Rows are points. Examples show where two turns around zero, p and q, send a point. Where does a point land after both, in the order given? Backwards means that the second turn is done in reverse. Each puzzle has new turns, and all numbers are rounded.

Turn p:
[-0.19 -0.31] -> [-0.35 -0.10]
[-0.10  0.60] -> [0.34 0.51]
[ 0.39 -0.46] -> [-0.03 -0.60]
[0.06 0.24] -> [0.21 0.13]
[-0.16 -0.08] -> [-0.17  0.05]
Turn q:
[-0.38  0.30] -> [-0.38  0.30]
[0.22 0.17] -> [0.22 0.17]
[ 0.16 -0.48] -> [ 0.16 -0.48]
Where do these land?
q, then p backwards: [0.27 0.24] -> [0.03 0.36]
p, then q: [0.14 0.01] -> [ 0.11 -0.09]
q, then p: [0.25 0.35] -> [0.42 0.09]
p, then q: [-0.38 -0.63] -> [-0.71 -0.20]
p, then q backwards: [-0.26  0.03] -> [-0.17  0.20]

Turn p:
[-0.22 -0.26  0.16] -> [ 0.11 -0.33 -0.14]
[-0.43 -0.08 -0.28] -> [ 0.22  0.05 -0.47]
[ 0.51  0.20 -0.37] -> [0.08 0.54 0.37]
[0.15 0.14 0.50] -> [-0.41 -0.26  0.24]
Turn q:
[ 0.11  0.64 -0.13] -> [-0.42  0.20  0.48]
[0.05 0.55 0.18] -> [-0.12  0.07  0.56]
[ 0.05 -0.23 -0.14] -> [ 0.01  0.05 -0.27]
[ 0.07 -0.58  0.11] -> [ 0.41 -0.01 -0.43]
[-0.28 -0.38 -0.01] -> [ 0.13 -0.31 -0.33]
Where do these land?
q, then p: [ 0.10 -0.13  0.41] -> [-0.06  0.04  0.43]
q, then p backwards: [-0.09 -0.51 -0.42] -> [-0.65  0.14 -0.04]
q, then p: [-0.33  0.49  0.47] -> [-0.11 -0.69  0.28]
p, then q: [0.11 0.31 0.00] -> [-0.11 -0.23  0.21]
p, then q: [ 0.01  0.24 -0.07] -> [-0.17 -0.12  0.14]
p, then q backwards: [ 0.19 -0.40 -0.38] -> [ 0.22 -0.15  0.52]

Turn p:
[0.15 0.21 0.13] -> [ 0.14 -0.17 -0.19]
[ 0.23  0.12 -0.12] -> [-0.03  0.03 -0.28]
[ 0.32 -0.48  0.06] -> [-0.55 -0.20  0.01]
[-0.06 -0.01  0.18] -> [ 0.06 -0.14  0.11]
[0.29 0.26 0.12] -> [ 0.11 -0.21 -0.33]
[-0.93 -0.10 -0.36] -> [0.27 0.68 0.69]
Turn q:
[ 0.37 -0.05  0.27] -> [-0.21 -0.27 -0.30]
[-0.28  0.53  0.23] -> [ 0.52  0.20 -0.32]
[-0.08  0.27  0.00] -> [ 0.16  0.18 -0.14]
[ 0.06 -0.29 -0.64] -> [-0.42  0.29  0.48]
[-0.07 -0.46  0.13] -> [-0.05 -0.39  0.28]
Where do these land?
q, then p: [-0.35 -0.40  0.10] -> [-0.25 -0.46  0.13]
q, then p: [ 0.24 -0.21 -0.43] -> [ 0.41 -0.03  0.35]
q, then p: [ 0.10  0.50 -0.16] -> [ 0.28  0.30 -0.34]
p, then q backwards: [-0.27  0.29  0.60] -> [-0.52 -0.26  0.43]
q, then p backwards: [ 0.40 -0.26 -0.27] -> [ 0.18 -0.51 -0.09]
p, then q: [-0.12  0.08  0.16] -> [-0.13 -0.16 -0.07]
